Every row gives one point. The points of each table are mixes of a few directions, plus a little noise. Count the directions of each table, and those that both share. Where both have some left over, give the other angles between the two spaces (their principal angles), to ten degrees, smallest first.
In the rows, zero is written as 128.

First:
[[ 45  82 138]
 [188 160 122]
 [ 65  95 134]
 [199 167 121]
 [143 138 127]]
Second, 6 rows:
[[155 143 127]
 [200 169 121]
 [183 157 123]
 [ 22  70 139]
 [ 71  98 133]
 [135 131 128]]
Directions: first 1, second 1, shared 1

First:
[[133 131 140 132]
 [ 92  95   7  98]
 [136 136 156 134]
 [139 138 165 138]
 [142 139 171 138]]
Second, 6 rows:
[[179 143 144 147]
 [195 178 165 164]
 [ 43 107 103  97]
 [157 115 126 131]
 [ 87  95 104 106]
 [108 130 126 123]]
Directions: first 1, second 2, shared 0; angles 40

First (9 x 8):
[[172 116 195 174 144 117 161 140]
 [ 65 145  32  60 105 144  79 113]
 [171 117 194 174 144 117 161 140]
 [154 121 166 155 136 121 147 135]
 [197 109 232 201 151 112 181 146]
 [164 118 182 166 141 120 156 137]
 [ 95 137  80  94 117 134 104 119]
 [ 76 143  48  72 110 140  88 115]
 [ 59 148  23  55 104 144  75 111]]
Second, 10 rows:
[[177 101 138 115 111 167  72  65]
 [124 101  88 128 143 135 184 179]
 [218 101 165 147 116 152 166  86]
 [170  91 124  99 109 183  32  50]
 [137 156 172 134 115 116  90  84]
 [115 179 184 138 114  97  84  88]
 [123  99  90 103 128 160  85 120]
 [102 136 109 148 150  96 226 208]
 [ 48 146  80 131 159  89 199 232]
 [ 66 173 132 135 138  82 139 167]]
Directions: first 1, second 3, shared 0; angles 30

First (9 x 11):
[[145 136  96  77 105 149 137 144 108 141  53]
 [143 126 140 113 100 152 129 115 116 116  82]
 [132 127 192 237 117 137 133  91 174  75 249]
 [105 140 134 103 164 144 151 107  52 149 150]
 [116 120 127 102 144 116 116 127 111 143 101]
 [127 122 124 120 128 118 118 135 137 131 110]
 [131 152  46 117 142 108 149 187 155 161 157]
 [101  94 135 125 164  62  76 139 169 141 113]
 [151 135 158 159  88 167 143 104 130  95 137]]
Second (8 x 11):
[[116 141 136 104 139 130 135 128 121 141  93]
 [147  67  50 120 135  90 115 149 106 161 130]
 [165 126  89 155  79 178 183 129 137 141 114]
 [165 142  63 110 108 131 138 165 111 119 152]
 [134 145 149 107 144 125 154 118  95 123  98]
 [ 60 178 214 151 149 140 100 115 198 119 153]
 [ 81 112 212 123 140 110  33  98 144  94 130]
 [157 114 111 155 130 120 165 123 111 126 154]]
Directions: first 4, second 6, shared 3; angles 50

First (11 x 12):
[[176  37 134 131 119 123 132 131 131  99  65 146]
 [124 166  93 137 119 129 102 101  73 164 160 150]
 [134 167 111 154 151 177 140 169  87 141 133 175]
 [131  95 148 123 128 102 124 146 176 131 117 129]
 [134 170 141 140 160 135 143 191 203 148 115 153]
 [ 93 142 158 113 124 114 147  99 140 104 140  55]
 [ 66 147 127  51 103 137 137  88 175  55 188  50]
 [149 135 108 149 130  98  88 146 136 197 137 189]
 [155 129 113 101 117 109 129  96 195 103  91 103]
 [109 145 114 151 124 152 119 111  17 149 167 143]
 [136  75 163 157 131 130 149 129  74 117  95 113]]
Second (11 x 12):
[[104  86 153 139 122 115 122 136  90 139 153 128]
 [120  98 122  87 104 113 121  90 159  89 133  95]
 [117 146 132 148 134 104 103 150 125 185 156 160]
 [113  81 125  94 105 122 119 102 127  93 147 108]
 [139 112 150 180 143 177 171 127   7 108  93 116]
 [112 122 207 181 169  92 144 214 174 190 115 136]
 [157 218 112 134 149 106 123 131 223 170  98 131]
 [131 125  96 105 108 137 119  89 101 104 136 123]
 [156 181  60  60 116 141 117 107 242  87 120 135]
 [134 134 149 161 142 134 147 128  89 137 103 114]
 [123 109 102 118 120 167 124 135  75 105 152 161]]
Directions: first 6, second 5, shared 5
